Each row of a before or after table is a point. The points were changed in one or more steps. Then noise was added and the rows were shuffled. The steps act on how far a point lies along the listed directions, d1 being the first. Name the steps. A step turns or swaps two directions, mirrors them in a line or flattens them onto one, adds a multiple of one to another, or multiplies one. Angles are multiples of 10 degrees, from the lower direction toward the higher: turns from -170 to 170, lines from 10 to 170 but not 90. Use the fewest steps. Two steps may share a direction if one is a turn and the other turns, adds or multiplies; they go together, in the order done. Otherwise the lowest direction goes first.

Directions:
(1): [ 24 -31]
(2): [-31 -24]
Before (10 x 2)
[[ -5   6]
 [ 49 -35]
 [-23 -25]
 [-22  19]
 [-19  25]
 [-31  12]
 [-43  11]
 [-24  25]
 [-30   5]
 [ 47 -20]]
After (10 x 2)
[[ 13  28]
 [ 15  42]
 [  7  33]
 [ -9 -52]
 [ -3  28]
 [ -1   8]
 [-11  29]
 [ 33   6]
 [ -8  33]
 [  3 -60]]
Steps: mirror d1 and d2 in the line at 10 degrees

Directions:
(1): [ 14  22  11  13  25 -51]
(2): [ 0 -2 60 19 -9 12]
Before (13 x 6)
[[ 10  -1 -46  -5  13 -30]
 [-11   0  21   4 -14  33]
 [ -1   0   5   4  -6   4]
 [ -4  18  -5   0  24 -34]
 [  4  19 -50   1  22 -48]
 [  7  11  25  -3  10 -11]
 [  7  15 -18  -1  34 -45]
 [  5  -7   0  10  -4 -11]
 [ -6   0   6   8   7  -1]
 [ -2  26   0   7  11 -23]
 [-13  -7   8   8  -4   6]
 [  7   5   9   0   2 -11]
 [ -4   4  29  -1  -7  16]]
After (13 x 6)
[[-15   6 -21  -9 -10  22]
 [  2 -11  -9   5  -8  -3]
 [ -8   1  -2   9   6 -14]
 [  1   5  -3   4  -1  -7]
 [-21 -23  -1  -2 -33  61]
 [ -7   0 -10   2   7  -1]
 [-21  -9 -18 -16  -6  31]
 [-17 -24 -18 -18 -11  48]
 [ -6 -27  13   3 -26  42]
 [  4  25   3  10  18 -30]
 [  1   4 -22 -22   7   0]
 [  2  -1 -12 -10  -4   2]
 [  5  18  -8  -8  13 -22]]
Steps: turn d1 and d2 by -140 degrees

Directions:
(1): [-24  23   2  59  -8  13  39  12 -12  35  16  31]
(2): [-14  21  21 -26 -11  17   9  -2  20  39  41 -56]
Before (8 x 12)
[[  8   7   3   9  -3  -9   9   3  -7  -6 -15  27]
 [  6   5 -13 -11  11  -6 -12  14  -3 -14 -13  -2]
 [ -2  12  -3 -15   1  -1  -4  -5  10   4   4 -17]
 [ 27 -23 -19 -51  22 -19 -53  -5   9 -48 -31  -9]
 [ -1  -6 -15 -10  14   1  -4  -1   3 -12  -4   6]
 [ -9   9  11  26  -8   1  17   1   5  25  23   4]
 [ -8  21   5  46   4   8  15  19  -4  19   0  33]
 [-18  23  -3  30  -5   9  25  -3 -12  24   5  23]]
After (8 x 12)
[[ 16 -19  -5   4   7 -19 -14  -5   0 -25 -16  22]
 [ -6  21  -3  -4   6   4   1  16   2  12   6 -17]
 [ -7  14  -9  18   1  -1   8   0  -1   5  -3  11]
 [-10   4  -7 -10   9   9   8   0  10   9  13  -6]
 [ 12  -9 -14 -24   8 -11 -20 -15  -8 -31 -28  11]
 [ 23 -11   1 -28  15 -11 -37   2  10 -30 -24   0]
 [ 13   7  11 -28  -1  -7  -6  -3   8  -2  -4 -11]
 [-29  41  14   9  -4  24  17  10  16  60  50 -34]]
Steps: turn d1 and d2 by -140 degrees

Directions:
(1): [ -2  11 -20 -19  -1 -15 -13  -4   0   3  -4  39 -42  20   0 -21 -22  34
  60  10]
(2): [ 33   2 -18   2  -5  31  27  24 -14  26  30  -3  19 -17 -28 -40  -7  21
  11 -42]
Before (12 x 20)
[[-15   3   8   5  -4 -16 -25   1  11   1 -13  -9   3  21  13  26   8   0
   -4  19]
 [-34   9   6  -5  11 -40 -25 -28   5 -19 -28  21 -28  12  22  27  -4 -12
   22  32]
 [  9  -2  15  24  -1  12  11   4 -15   5   5 -26  27 -22   4 -15  12 -22
  -19 -22]
 [  6  12   3   6 -15   7  -6  -2  -7   8   7  -8   6  -1  -9  -5  -3  14
   -9  -4]
 [-14  -5  13   4  -4 -15   4  -4  18 -13  -9  -7   0  11  11   7   6  -9
  -10  19]
 [-15   9 -10 -10  -8 -11 -11   0  -5  -3  -6  24 -24   3   4  -7  -9   3
   28  15]
 [ 19  11 -14 -17  -5   6   7   4   3  10  15  10 -11   4 -30 -34 -20  18
   35  -5]
 [-17   5  -8 -20   6 -29 -15  -9  13 -17 -17  15 -28  22  20  26   5   2
   12  27]
 [-15 -10   9 -12   1 -34 -26 -13  -7   1 -15  19 -42  28   7  18  -7  25
   22   9]
 [ 16   2  -6   7 -15  20  32  24  -8  20  17 -24  28 -20 -15 -19  -7   6
   -1 -31]
 [ 44   4 -26   9 -14  39  35  36 -20  33  34 -18  14 -18 -41 -53 -16  16
   22 -60]
 [-34   5  17 -11  -1 -25 -42 -16  20  -6 -35  23 -25  23  15  35   2 -10
   11  34]]
After (12 x 20)
[[  6  13   2   3 -17  10  -4  -4  -8   8   3  -8   5  -1  -9  -4  -2  15
   -6  -3]
 [ 41   6 -32   3 -13  35  29  36 -19  36  33 -10   4 -11 -41 -57 -20  20
   36 -57]
 [-19  10  -9 -11  -8 -12 -14  -2  -4  -3 -10  18 -22   4   5  -2  -7  -1
   30  19]
 [ 11  -2  10  26  -5  14  10   7 -18   7   7 -22  27 -22   3 -19  13 -18
  -15 -23]
 [ 16  10 -13 -19  -5   1   5   0   4   9  10  11 -18   5 -28 -29 -19  22
   37   0]
 [-18   2   7   7  -5 -13 -20  -2  12   0 -12 -12   5  18  13  29   9   0
  -11  19]
 [-14  -8  13   6  -6 -13   9  -3  18 -13  -7  -9   3   9  12   6   8 -10
  -13  16]
 [-34   3  25  -6   1 -25 -38 -13  22  -7 -38  18 -20  20  14  40   7 -17
    2  36]
 [ 17   3  -9   6 -15  21  32  28  -6  17  17 -22  21 -20 -17 -21 -11  13
    6 -31]
 [-17   5  -6 -21   9 -31 -16 -10  14 -18 -17  12 -25  20  24  31  12  -4
    4  29]
 [-16 -11  13 -12   0 -37 -26 -14  -6  -4 -16  18 -42  30  11  21  -4  18
   17  10]
 [-33  10  11  -1  11 -41 -26 -31   8 -20 -30  16 -21   9  26  31   2 -21
   13  34]]
Steps: turn d1 and d2 by -10 degrees
